Each point is reached from the start by the listed moves, each made 0, 1 or 2 times, or once backwards (-1), plus a little noise. Say if it took an odd or an even number of moves. Then give how often each move was made.

Moves:
(1): [ 0.36 -0.02  0.00  0.17]
(2): [ 0.05  0.44  0.09 -0.25]
(3): [ 0.01 -0.03  0.27  0.00]
Start: [ 0.00 -0.17  0.18 -0.07]
Points:
[-0.34  0.30  0.27 -0.48] => even (-1, 1, 0)
[ 0.01 -0.22  0.47 -0.08] => odd (0, 0, 1)
[-0.28  0.23  0.83 -0.50] => even (-1, 1, 2)

Moves:
(1): [ 0.37  0.11  0.04 -0.04  0.02 -0.11 -0.06 -0.02  0.03 -0.01  0.05]
(2): [-0.11  0.27  0.03 -0.02  0.00 -0.11  0.03  0.00 -0.01  0.03 -0.02]
(3): [ 0.00 -0.08  0.53  0.04  0.04  0.13 -0.07 -0.02  0.08  0.20 -0.04]
(4): [ 0.00  0.01  0.05  0.42  0.00 -0.03 -0.08 -0.04  0.00 -0.04  0.15]
(5): [ 0.01 -0.06  0.01  0.02  0.31 -0.02  0.05 -0.04  0.03 -0.04  0.00]
(6): [ 0.08  0.21 -0.05  0.05  0.01  0.29  0.00  0.03 -0.10  0.00 -0.06]
(7): [ 0.05 -0.06  0.04  0.03 -0.09  0.10  0.52  0.03  0.09  0.00  0.03]
(8): [ 0.01 -0.06  0.05  0.07 -0.02 -0.11 -0.09  0.36  0.06 -0.02  0.02]
Start: [ 0.08 -0.04 -0.08  0.03  0.02  0.07  0.09 -0.06  0.00  0.07 -0.03]
Points:
[ 0.27 -0.21  0.05  0.34  0.45  0.29  1.08  0.70  0.24 -0.02  0.00] => odd (0, 0, 0, 0, 2, 1, 2, 2)
[ 0.90  0.53  1.14  1.03  0.73  0.54  0.37 -0.20  0.16  0.31  0.17] => even (2, 1, 2, 2, 2, 2, 1, 0)
[ 0.06  0.32  0.00  0.95  0.70  0.14  0.07 -0.19 -0.01 -0.06  0.19] => even (0, 1, 0, 2, 2, 1, 0, 0)
[ 0.28 -0.15  1.10  0.04  0.75 -0.20  0.03 -0.26  0.36  0.43  0.01] => odd (1, 1, 2, 0, 2, -1, 0, 0)

Moves:
(1): [ 0.39 -0.13  0.01 -0.01 -0.05 -0.11 -0.14 -0.02 -0.06  0.01 -0.04  0.02
 -0.16 -0.05]
(2): [ 0.23  0.47  0.05 -0.09 -0.09 -0.09  0.04  0.00 -0.06  0.11  0.15 -0.05
  0.08  0.09]
(3): [-0.06 -0.03  0.25  0.06 -0.05  0.01  0.03 -0.12  0.02  0.02  0.05  0.01
  0.10  0.06]
(4): [ 0.08  0.02  0.01  0.39  0.05 -0.05  0.05  0.00 -0.02  0.06 -0.04  0.13
  0.02 -0.06]
(5): [ 0.11  0.01  0.05 -0.09  0.34  0.01  0.08 -0.05  0.05  0.01  0.00  0.06
  0.00  0.00]
(6): [ 0.03  0.02 -0.05  0.04  0.03  0.47 -0.06 -0.03 -0.06  0.04  0.10 -0.03
 -0.07 -0.03]
(7): [ 0.08 -0.06  0.00 -0.08 -0.10  0.03  0.30  0.04  0.03  0.05 -0.03  0.03
  0.02  0.02]
(8): [ 0.03 -0.01  0.11 -0.02  0.08  0.05  0.03  0.21 -0.03 -0.04 -0.01 -0.07
  0.07  0.01]
(9): [ 0.05 -0.01  0.02  0.02 -0.07  0.01 -0.06  0.03  0.28  0.06  0.13 -0.02
  0.04 -0.01]
(10): [ 0.00 -0.05  0.06 -0.02  0.04 -0.03 -0.04  0.05 -0.04  0.34 -0.14  0.05
  0.08 -0.01]
(11): [ 0.00 -0.09 -0.02 -0.05 -0.08 -0.06  0.02  0.09 -0.09  0.04  0.40  0.12
  0.04 -0.11]
(12): [-0.01  0.08  0.07 -0.08 -0.08  0.13 -0.02  0.17  0.04 -0.12 -0.07  0.42
 -0.09 -0.01]
Start: [ 0.20  0.14 -0.03 -0.06  0.03  0.02  0.24  0.03  0.06 -0.11  0.10 -0.04
 -0.15  0.11]
Points:
[ 0.56  0.40  0.68  0.41 -0.59  0.08  0.56  1.10  0.00  0.66  0.69  1.18
  0.34 -0.10] => odd (0, 1, 1, 2, -1, 0, 1, 2, 1, 2, 2, 2)
[-0.12  0.30  0.75  0.57 -0.18 -0.17  0.80  0.27  0.25  0.11 -0.24  1.18
  0.24  0.16] => even (-1, 0, 2, 2, 0, -1, 1, 0, 0, 1, 0, 2)
[ 0.64 -0.31  0.85 -0.31 -0.29 -0.61 -0.36  0.30 -0.18  0.40 -0.19 -0.21
  0.05  0.19] => even (2, 0, 2, -1, -1, -1, -1, 2, 0, 2, 0, 0)
[ 1.44  0.84  0.38 -0.81 -0.54 -0.08 -0.23  0.48  0.39  0.61  0.22  0.68
 -0.24  0.18] => odd (2, 2, 0, -1, 0, 0, 0, 0, 2, 2, 0, 2)
[ 0.71 -0.17 -0.15 -0.15 -0.13 -0.11  0.59  0.30 -0.35  0.63 -0.78 -0.51
 -0.15  0.15] => odd (1, 0, -1, 0, -1, 0, 2, 1, -1, 2, -1, -1)
[-0.14  0.23  0.72  0.01 -0.28  0.27 -0.09  0.37 -0.28 -0.13 -0.18  0.74
 -0.02  0.17] => odd (0, 0, 2, 0, -1, 0, -1, 1, -1, 1, 0, 2)

Moves:
(1): [ 0.13 -0.07  0.08  0.08  0.09 -0.09  0.09 -0.05  0.03 -0.03  0.00  0.06
 -0.01 -0.03 -0.01 -0.03  0.07  0.00  0.00 -0.10]
(2): [ 0.11  0.29  0.13  0.10  0.00  0.10 -0.04 -0.02 -0.07 -0.06  0.09  0.00
 -0.05  0.00 -0.11 -0.02  0.04  0.14 -0.04 -0.08]
(3): [-0.10  0.04  0.24  0.12  0.08 -0.02  0.03  0.07  0.08 -0.01 -0.07 -0.05
 -0.02  0.00  0.10 -0.03 -0.03 -0.12 -0.02  0.01]
(4): [ 0.03 -0.11 -0.04  0.27 -0.03  0.12 -0.04 -0.04  0.11 -0.04  0.00  0.00
  0.01 -0.01 -0.01 -0.07 -0.08 -0.01  0.09  0.05]
(5): [-0.05 -0.01 -0.03  0.08  0.38 -0.08  0.10 -0.02 -0.01 -0.04  0.11  0.05
 -0.17  0.16 -0.06  0.20 -0.04  0.02 -0.09  0.00]
(6): [ 0.10 -0.16  0.10 -0.07 -0.04  0.36  0.10 -0.14 -0.07  0.09 -0.13  0.02
 -0.06 -0.20 -0.01  0.08 -0.05 -0.11  0.10  0.18]
(7): [-0.12  0.05 -0.09  0.14 -0.01 -0.03  0.18 -0.10 -0.02  0.05 -0.03  0.06
 -0.10 -0.08  0.08  0.06  0.06 -0.02  0.09  0.01]
(8): [ 0.04 -0.07 -0.09  0.03  0.02  0.01  0.07  0.13 -0.01  0.01 -0.06  0.00
 -0.02  0.02  0.09  0.12  0.05  0.17  0.02  0.02]
(9): [-0.08  0.07  0.05  0.03 -0.09 -0.15  0.11  0.06  0.38  0.00 -0.12  0.09
 -0.03 -0.05 -0.01  0.12 -0.16  0.10 -0.01  0.08]
(10): [ 0.10  0.07 -0.02  0.11  0.13 -0.07  0.02  0.07  0.07  0.37 -0.06  0.00
 -0.05 -0.03  0.04  0.11 -0.08 -0.02  0.03 -0.01]
(11): [ 0.00 -0.04  0.07  0.01 -0.06 -0.04  0.03 -0.05  0.02  0.01  0.06 -0.09
 -0.20  0.04  0.14 -0.11 -0.01  0.08 -0.10 -0.04]
(12): [ 0.07  0.08  0.01 -0.03 -0.08 -0.05 -0.09  0.08  0.03  0.02  0.09  0.16
 -0.08 -0.04  0.09  0.06  0.11 -0.13 -0.10  0.07]
(13): [-0.07 -0.08  0.05  0.03 -0.01  0.15  0.18 -0.02  0.09  0.11  0.21  0.00
  0.22  0.05  0.03 -0.06 -0.01  0.06 -0.11  0.09]
(14): [-0.05 -0.09  0.14 -0.02  0.05 -0.05  0.10 -0.03 -0.20  0.01  0.08  0.15
 -0.10  0.30  0.00 -0.01 -0.09  0.12  0.21  0.03]
(15): [ 0.10  0.10 -0.08 -0.10  0.02 -0.04 -0.02 -0.08  0.16  0.00 -0.13  0.00
  0.08 -0.08  0.25 -0.03 -0.04  0.01  0.04  0.23]
(16): [ 0.11  0.05  0.01  0.11 -0.18 -0.06 -0.01 -0.11 -0.01 -0.10  0.01 -0.11
  0.12  0.05  0.07  0.17 -0.08 -0.04 -0.06 -0.04]
(17): [-0.05  0.08  0.16 -0.08  0.01 -0.10 -0.17 -0.04  0.20  0.03  0.11 -0.10
 -0.04  0.06 -0.01  0.07  0.28  0.00  0.07  0.05]
(18): [-0.14 -0.11  0.10  0.09 -0.08  0.02 -0.14 -0.24 -0.12  0.05 -0.07  0.05
  0.06 -0.17  0.08  0.04 -0.05  0.18 -0.08  0.01]
(19): [-0.04 -0.01  0.08  0.07  0.07 -0.09  0.06  0.05  0.14  0.02  0.11  0.05
 -0.01 -0.18  0.14  0.13 -0.17  0.04  0.17 -0.08]
(20): [ 0.01  0.06  0.17  0.07 -0.03 -0.16  0.01  0.08 -0.09  0.02  0.12 -0.12
  0.01 -0.16 -0.15 -0.04  0.03 -0.03  0.00  0.17]
Start: [ 0.19 -0.14  0.08  0.05 -0.06 -0.10 -0.16  0.20 -0.23 -0.06  0.05  0.18
  0.28  0.02 -0.02  0.04  0.02  0.04  0.02  0.04]
Points:
[ 0.52 -0.80  1.25  1.03 -0.87  0.33  0.80 -0.83 -0.97  0.67  0.74  0.63
  0.17 -0.73  0.53  0.43 -0.79  0.72  0.24  0.01] => odd (2, 1, -1, 0, -1, 2, 1, 0, 0, 1, 2, 1, 2, 2, -1, 2, -1, 2, 2, 1)
[-0.22  0.03  0.51  1.15  0.35 -0.77  0.83  0.20  0.81 -0.55  0.80  0.29
  0.40 -0.09  0.82  0.73 -0.64  0.00 -0.74 -0.23] => odd (1, 0, 2, 0, 2, -1, 1, 0, 1, -1, 1, 1, 2, -1, 0, 2, -1, 0, 2, 0)
[ 0.11  0.60  0.81 -0.03 -0.86  0.07 -0.61 -0.38 -0.75 -0.29  0.55 -0.54
  0.02 -0.54 -0.68  0.26  1.01  0.32 -0.50  0.32] => even (-1, 2, -1, -1, 0, 1, 1, 0, 0, -1, 1, 0, 0, -1, -1, 1, 2, 1, -1, 2)
[ 0.21  0.26  0.44  1.15  0.26 -0.49  0.19  0.29  0.19 -0.01  0.62  0.85
 -0.28  0.10  0.39  0.12  0.11  1.03 -0.16  0.51] => even (1, 2, 0, 2, 1, -1, 1, 2, 1, 0, 1, 2, 1, 1, 1, -1, 0, 1, 0, 1)
[ 0.41  0.04  1.24  0.11 -0.70  0.09  0.03 -0.68  0.98  0.10 -0.01  0.43
  0.81 -0.86  0.30  1.01 -0.16  0.18  0.38  0.05] => even (2, 1, 0, -1, -1, 2, 0, -1, 2, 0, -1, 0, 1, 0, 0, 2, 2, 1, 2, -1)
[ 0.13 -0.14  0.53  1.00  0.02  0.09  0.78  0.34  1.06  0.21  0.71  0.74
 -0.10 -0.73  0.34  0.84 -0.28  0.30 -0.29  0.15] => even (1, 1, 0, 1, 1, 1, 1, 1, 2, 0, 1, 2, 2, -1, -1, 0, 0, 0, 2, 0)
[ 0.27 -0.18  0.88  0.53  0.32  0.72  0.22 -0.43 -0.62  0.04  0.46  0.14
  0.28 -0.12 -0.42  0.48  0.37 -0.50  0.10  0.06] => even (1, 1, 1, 0, 1, 2, 1, -1, -1, 0, -1, 0, 1, 0, -1, 1, 1, 0, 0, 0)
